Rows are points. Each copy is the shape, with its points in the same order, stretched, turned, moved and blurred by noise. Say if it was mirrored as well.
In the rows, 128 means zero.

Shape (8 x 2):
[[151 128]
 [139 174]
 [ 83 213]
 [ 96 119]
 [169 101]
 [133  91]
 [180 101]
 [140 111]]
Copy 1 (8 x 2):
[[122 101]
 [ 94 112]
 [ 79 162]
 [148 140]
 [140  76]
 [160 105]
 [132  82]
 [144 106]]
Copy 1 is: mirrored
Copy 2 (8 x 2):
[[148  95]
 [ 84 101]
 [ 18 152]
 [137 147]
 [179  75]
 [182 122]
 [192  71]
 [161 110]]
Copy 2 is: mirrored

Shape (5 x 2):
[[ 96 100]
 [ 93  79]
 [102 101]
 [183 155]
 [ 94 120]]
Copy 1 (5 x 2):
[[ 73 133]
 [ 57 155]
 [ 82 133]
 [202 122]
 [ 82 108]]
Copy 1 is: mirrored
Copy 2 (5 x 2):
[[ 89 130]
 [ 71 129]
 [ 96 133]
 [194 157]
 [106 109]]
Copy 2 is: mirrored
Copy 3 (5 x 2):
[[148  95]
 [176 101]
 [143  99]
 [ 73 168]
 [131  94]]
Copy 3 is: only turned
Copy 4 (5 x 2):
[[101 175]
 [ 82 186]
 [105 165]
 [152  57]
 [127 167]]
Copy 4 is: only turned

Shape (9 x 3):
[[117 188 109]
 [204 126 143]
 [156  81 185]
 [138 149 124]
 [152 124 172]
 [153 167 189]
 [129 119  96]
 [144 166 133]
 [192  89 129]]
Copy 1 (9 x 3):
[[ 56 149 160]
 [144 108 163]
 [184 148 123]
 [103 132 143]
 [153 152 142]
 [153 183 170]
 [ 81 111 118]
 [ 96 143 161]
 [140  87 128]]
Copy 1 is: mirrored
Copy 2 (9 x 3):
[[ 96 145  67]
 [239 135  93]
 [216 156 182]
 [143 134  96]
 [187 167 142]
 [176 208 122]
 [135  89 104]
 [146 153  86]
 [235  99 115]]
Copy 2 is: only turned
Copy 3 (9 x 3):
[[118 113 184]
 [207 109 121]
 [168 153  68]
 [144 116 148]
 [162 147 117]
 [154 176 147]
 [137  88 123]
 [147 125 159]
 [192  91  87]]
Copy 3 is: mirrored

Shape (7 x 4):
[[137 130 153  49]
 [130 183 151 138]
 [107 101 159 137]
 [124 105 129  56]
 [ 89 211 145 150]
 [146 158 176  81]
 [147  94  38 140]]
Copy 1 (7 x 4):
[[141 194 109 148]
 [111 133 149 154]
 [187 114 129 129]
 [155 181  96 120]
 [ 97  93 133 185]
 [140 178 136 165]
 [114 119 108  31]]
Copy 1 is: mirrored
Copy 2 (7 x 4):
[[148 121  74  99]
 [181  95  92 184]
 [149 136 166  95]
 [119 140 102  87]
 [177  60 102 202]
 [186 101  76 127]
 [ 80 208 148 164]]
Copy 2 is: mirrored
Copy 3 (7 x 4):
[[123  95 182  94]
 [139  80 110 128]
 [ 86 118 135 192]
 [113 135 185 112]
 [128  67  76 104]
 [140  73 159 106]
 [123 198 132 132]]
Copy 3 is: mirrored

Shape (7 x 4):
[[126 140 154 161]
 [118  92  80 107]
 [ 92  85 130 152]
 [151 117 171 159]
 [133 146 205  36]
 [112 130 142 209]
 [108 128 126  73]]
Copy 1 (7 x 4):
[[127  94 137 147]
 [117 124  62  97]
 [117  91  69 149]
 [107  69 147 129]
 [236  57 159  49]
 [104  87 122 195]
 [185 111 105  81]]
Copy 1 is: mirrored
Copy 2 (7 x 4):
[[133 106 145 166]
 [165 150 112  79]
 [145 140  97 137]
 [106 118 132 145]
 [ 82 242 187 174]
 [150  67 122 171]
 [143 188 153 134]]
Copy 2 is: only turned
Copy 3 (7 x 4):
[[115 130 111 134]
 [ 94 137 182 111]
 [ 81 134 120 105]
 [116  81 114 128]
 [ 98  98 143 226]
 [137 132  89  90]
 [ 99 133 156 165]]
Copy 3 is: only turned

Shape (12 x 6):
[[149  79  72 155 173 184]
 [ 79 174  69 138 174 110]
 [173 171 158 115 139 156]
 [178 151  86  98  85 166]
 [110 117 172 102 137 122]
 [ 98 115  78 161 105  86]
 [125 103 104  75 168  99]
 [ 85 119 150 136  97 110]
 [177 102 113  88 167 188]
 [179 150 164  91  70 122]
 [136 128 175  49  71 135]
 [113  83 136 118 116 164]]
Copy 1 (12 x 6):
[[ 94  42  91  91 190  86]
 [140 132 112  36 105 161]
 [161  70 174 146 150 147]
 [ 78  53 178 119 146 131]
 [145 152 147 122 169 156]
 [119 144  76  87  83 123]
 [119 164 174  69 144  94]
 [131 153 107 130 134 176]
 [ 95  64 182 107 205  96]
 [124 112 189 184 135 137]
 [ 99 144 215 153 159 160]
 [ 94 111 122 113 186 149]]
Copy 1 is: only turned
Copy 2 (12 x 6):
[[161  85 102 107  51 197]
 [138 190 126  57  55  77]
 [131 191 152 120 148 169]
 [210 151 173 118 104 150]
 [ 94 139 158 139 158  99]
 [175 117  78 119  87  52]
 [121 108 160  88 123  93]
 [123 138 120 163 127  65]
 [127 110 182 104 110 208]
 [160 153 168 154 180 116]
 [143 133 228 164 178 109]
 [126  95 146 156  96 142]]
Copy 2 is: only turned

Shape (14 x 8):
[[ 96 102 139  54  96 147 137 168]
 [119 147 105 167  86 156 161 126]
 [123  77 132  72 152 100 122 133]
 [ 56 168  98 125 128 106 176 169]
 [156  70  69 135  94 140  80 101]
 [ 87 122 160 119 121  80 187 183]
 [ 44 108 142 135 150 125 160 152]
 [177 139  77 173  85 147  93  79]
 [ 97 162 122 136 164 143 173 198]
 [130 146 115 170  98 136  66 122]
 [149 142  98 162  98 175 165  77]
 [ 90  92 168 115 150 120 139 153]
 [155  32 107 142 108 128  75 145]
 [145  65 131  91 111 124 112 129]]
Copy 1 (14 x 8):
[[ 70 174 127 124 150 148 148 225]
 [ 76  67  94 124 158 125 110 119]
 [159 179 114 103 123 124 186 184]
 [ 76  90 183  56 132 129 121 174]
 [182 118  46 136 204 127 141 165]
 [ 87  96 165 109  73 101 174 162]
 [ 90  79 142  81  79 189 134 183]
 [154 104  30 138 201  82  85  91]
 [ 95 121 203 111 131 154 119 135]
 [143 102  73 154 163 102  40 127]
 [ 84  83  47 114 167 127 120  89]
 [116 129 124 127  81 157 145 173]
 [203 110  65 181 165 145 164 173]
 [147 154  77 143 141 121 172 181]]
Copy 1 is: only turned
Copy 2 (14 x 8):
[[ 73 121 143 130 145 201 120 202]
 [124 114 142 110 187 129 152 136]
 [ 93 112 106 131  77 176 106 173]
 [126 148 143 169 214 137  73 169]
 [138 147 135  97  82 161 202 165]
 [ 90  79 126 163 171 127  59 209]
 [127 112 162 126 180 147  43 173]
 [146 137 136 118 111 123 227 111]
 [ 61 137 149 147 195 102  86 134]
 [148 106 191 164 126 120 194 124]
 [125 133 109  79 168 138 174 112]
 [ 95  86 154 139 126 153  73 177]
 [113 105 166 105  69 144 178 203]
 [ 95 106 129 114  78 170 145 185]]
Copy 2 is: only turned

Shape (12 x 8):
[[178 115  77  93  86  87 155 163]
 [112  79 107 109 155 151 110 100]
 [117 156 159 151 192 157  91  65]
 [121 100 117  77  76 125  93  65]
 [207 110  83  69 139 102 169 168]
 [160 119 176 137  92 124 137  66]
 [107 112 123 169 121  78  64 184]
 [163 119 166 129 174 163 104 153]
 [ 88  86  99 181 163 155  86 164]
 [ 99  83 160  88 147 128 173  78]
 [192 160  90 112  60 157 108 112]
 [ 98 113 141  63 152 126 174 133]]
Copy 1 (12 x 8):
[[121 121  25 129  92 151  92 100]
 [182 139 140  71 142 168 123 137]
 [118 135 230 122 156 143 151 143]
 [167 189 112 111 114 188 175 121]
 [135 104  36 149 124 178  37 123]
 [ 66 129 108 130 134 196 191 134]
 [156  81 147  87  41  91 143 101]
 [100 116 166 102 114 166  86 181]
 [161  97 181  20 109  97 102 131]
 [163 135  98 111 206 181 165 176]
 [ 57 171 106 125  93 158 106  90]
 [174 149  93 133 189 146 114 172]]
Copy 1 is: only turned
Copy 2 (12 x 8):
[[107 185 132 121 128 113 213 126]
 [195 128 133 182  94 113 152 123]
 [194  69 136 137 121  97  69 130]
 [154 154 115 145  47  95 123  99]
 [138 172 113 109 151 136 233 119]
 [124  86 152 108  73 122 119 110]
 [104 180 148 176 124 110 129 189]
 [157  93  96 157 147 138 142 131]
 [162 123 161 210 128  84 146 155]
 [196 137 155 156  76 160 124  87]
 [ 82 117 105 119 130  65 166  92]
 [190 183 141 155 128 160 153  72]]
Copy 2 is: mirrored

Shape (14 x 9):
[[120  91  77 156 104  80 109  90 127]
 [129 156 144 146  71  91 197 145 172]
 [164 178 136  85 119  72 144 149 148]
 [ 90 142 120 158 146 177 104 154 127]
 [ 90  69 135  95 155 168 202 101  85]
 [142  90 156 103 125 115 141 141 176]
 [111  98 120 159 104 123 101 112  75]
 [101  95 147 152  94 103 108  68  97]
 [170 171  76 190 163 176 154 101 139]
 [171  89 149  97  89  74 100  84  93]
 [ 79  65 141 118 107 129 151 157  86]
 [171 133 106 197 109 174 158  77 142]
 [ 81 123  68  91 117 183 186 105 112]
 [154 162  81 152  63  91 100 120 121]]
Copy 1 (14 x 9):
[[112 149 130  79 179 129  77 197  78]
 [138  52 128 131 201 185 130 182 176]
 [179 139 104 123 149 167 166 157 151]
 [ 91 149 138 134 131 108 120  86 135]
 [125  60 152 159 214  81 174 124  18]
 [174  91 121 130 139 112 111 135 105]
 [126 154 143  87 198 131  96 125  70]
 [115 111 129  51 197 130 107 136  47]
 [103 166 129 115 174  45 143 173 179]
 [191 147 105  45 199 136 111 142  44]
 [135  99 165 137 186 150 111  95  39]
 [116 122 103  98 218  72 107 161 153]
 [ 89 112 108 190 204 139 152 140  66]
 [131 184  98  73 190 186  82 171 151]]
Copy 1 is: mirrored
Copy 2 (14 x 9):
[[125 146  89 155 108  75 145 189 119]
 [125 128 169 152  90 140 203 111 146]
 [169 155 129 119 125 145 166  71 106]
 [ 84 129 105  86 165 122 147 120 172]
 [ 91 114 167 124 212 234 131 174 119]
 [157 141 181 135 158 124 150 136 160]
 [ 84 176 106 137 137 133 132 171 135]
 [ 99 165 134 160 113 138 102 170 137]
 [ 75  82  78 156 185  97 170  88 122]
 [150 202 134 185 136 149 108 152 112]
 [ 97 179 161 106 163 185 151 190 147]
 [ 75 103 111 202 162 102 156 118 151]
 [111  97  91 131 173 221 169 154 136]
 [120 171  55 164  82  92 172 120 127]]
Copy 2 is: only turned
Copy 3 (14 x 9):
[[127 164 175 174 135 111  98 136  86]
 [ 90  92 141 118 144  86 234 129 160]
 [ 79 131  74 118 161 147 175 132 131]
 [193  80 148 151 130 150 133 130 183]
 [183  68 138  41  96  97 124 172  75]
 [107 122 147  66 146 130 149 110 135]
 [144 141 152 153 100 133 111 179 142]
 [120 143 173 142 134 147 118 202 106]
 [204 156 157 169 116 146 225  88 126]
 [ 64 199 129 112 114 164 101 183 102]
 [136  85 138  86  85  93 102 186 138]
 [166 160 196 153 100 153 228 109 123]
 [189  23 129 128  72 111 147 131  77]
 [110 144 136 219 108 148 170 139 151]]
Copy 3 is: only turned
